Each row of a before or after table is a point. One or more steps were done to the points. Then noise was added and the rows were shuffled. The steps act on columns, c1 being the first. Name the steps. A step turns or swaps two columns, mirrors them in a line or flattens them onto one, adds a multiple of one to another, or multiplies or shifts one. Angles are multiples of 10 degrees, from the lower column toward the higher: turns from -170 to 170, lines from 10 to 170 but not 90. Use the fewest steps. Two steps may share a column if one is a turn and the other turns, adds or multiplies; they go together, in the order done. Otherwise the lowest column goes first.
In the rows, 128 means zero.

Before (12 x 3):
[[124 148  75]
 [136 137  75]
 [136  89  96]
 [124 100  79]
 [ 41 144  82]
 [152 117  79]
 [147 143 169]
 [151 139 169]
 [ 81 140 108]
 [148  71  82]
 [124  73 116]
 [111 150 100]]
After:
[[152 139  49]
 [109 137  47]
 [148 107  50]
 [162 110  65]
 [ 61  71  50]
 [101 130  69]
 [126 140  48]
 [ 90 100  77]
 [128 153 140]
 [133 153 139]
 [184 105  52]
 [167  91  85]]
Steps: turn c1 and c2 by 50 degrees; shift c3 by -30

Before, 8 rows:
[[100 180 154 152]
 [167  95 117 143]
 [217 106 150 142]
 [176 132 144 120]
 [ 74 151 102  97]
 [133 134 204  98]
 [176  93 137 161]
 [131 157 161 112]]
After (8 x 4):
[[140 171 117 139]
 [ 74 136 155 199]
 [151 200 159 147]
 [121 175  96  92]
 [ 95 104 152 157]
 [115 142 136 174]
 [ 80 122 162 156]
 [182 117  95  95]]
Steps: turn c1 and c4 by 120 degrees; turn c2 and c3 by -60 degrees

Before:
[[137 112 103 130 151 137 172 154]
 [112 141 138  68 112 122 140 147]
 [136 142 130 111 168 156 175 148]
 [102 133 143 110 121 112 161 132]
 [135 127 160 134  98  87  98 149]
 [139 113 142 137  99 140 125 146]
 [135 133 111 129 151 147 146 124]
 [109 142 138  84 133 108 159 168]
 [101 110 150 104 132 116 117 151]
 [151 122 106 101 154 142 158 123]
 [102 135 126 147 105 114  94 156]]
After:
[[136 143 137   4 148 122 144 149]
 [116 124 104  75 101 144 131 138]
 [156 109 151  79 138 118 133 143]
 [112 125 156 141 142  86 127 130]
 [106 112 141 145 142 143 133 140]
 [143 138 129 168 155 116 131 135]
 [131 114 105 131 110 136 149 168]
 [135 131 114 130 112 147 132 133]
 [136 143 131  88 100 158 149 165]
 [150 128 142  95 143 114 137 141]
 [146 142 138  39 136 107 157 168]]
Steps: multiply c5 by 0.7; turn c1 and c5 by -150 degrees; multiply c4 by 2; flatten c7 and c8 onto the line at 60 degrees

Before (9 x 11):
[[138 151  99  72 121 109 179  81 120 155  96]
 [127 162  94  67 149 110 110 138 129 125 111]
 [209 164 119 163 179 163 107 153 192  76 187]
 [202 158 128 100 126 106 103 147 119 102 158]
 [105 121 134 151 130 146 138  63 102 131 150]
 [119 134 137 115  95 102 130 107 134 167 104]
 [156 157 163 136 160 134 144 139 165  72 183]
 [ 88  98 140 138  85 177 186  99  99 170 170]
 [136 143  80  93  92  86 136 121 135 107 122]]
After (9 x 11):
[[ 89 115 157 143  60 176 106 120  82 171 130]
 [138 118  12  90 110  89  94 131 144 112 129]
 [103  68 138 154 122 145 137 120  90 131 127]
 [200 136 127 104 150 103 116  98 154 101 129]
 [117 107 150 110 113 103  96 134 131 161 131]
 [135  78  54  69  83 108 142 121 130 154 124]
 [213 137 107 164 165 162 168 161 198  77 124]
 [129 119  44  68 153 107 145 109 155 125 127]
 [154 132 216 132 129 131 165 138 170  75 131]]
Steps: turn c2 and c8 by -110 degrees; turn c8 and c9 by -60 degrees; multiply c3 by 2.5; turn c5 and c7 by 70 degrees; multiply c11 by 0

Before, 10 rows:
[[181  83 144  81  97 151  99  69 148  67 129 124]
 [183 132 168 167 162  88 104  55 114  96 122  84]
 [110 124  81 192 139 140 134 148  91 100 143 122]
 [ 93 136 117 178 197 175 150 134  98 125  85 140]
 [139  89 145 111 176  79 134 117 130 121 154  89]
 [124 133 111 189  82  74  75  47 144  95 109 156]
 [107 104 120 164 164 144  80  93 159 121 164  77]
 [118 167 168  81 132 137 172 104 146 127 130  98]
 [152  91  92  82 136 140 121  60 159 152 161  68]
 [112 127  89 179 121 164 167 154 149  69  70 139]]
After:
[[151  83 182 132 184 150 147 183 156  68 129 124]
 [108 127 126 160  87 164  83  83 133  68  70 137]
 [ 98 135 109  93  52 176 119 117  93 125  85 140]
 [ 99 124 134 151  68 143 137  82  91 101 143 123]
 [ 93 104 139 112  79 141 160 151 175 122 164  77]
 [101  92 195  98 163 138 125 157 162 150 160  67]
 [138  92 131  78 118  78 120 147 128 121 154  90]
 [130 166 110 102 166 137  81 172 131 126 130  97]
 [ 83 133 177 196  99  75 174 179 161  98 110 156]
 [159 131 175 118  75  88 154 211 124  96 123  85]]
Steps: turn c3 and c8 by 140 degrees; turn c1 and c3 by 40 degrees; mirror c4 and c5 in the line at 150 degrees; mirror c7 and c9 in the line at 100 degrees
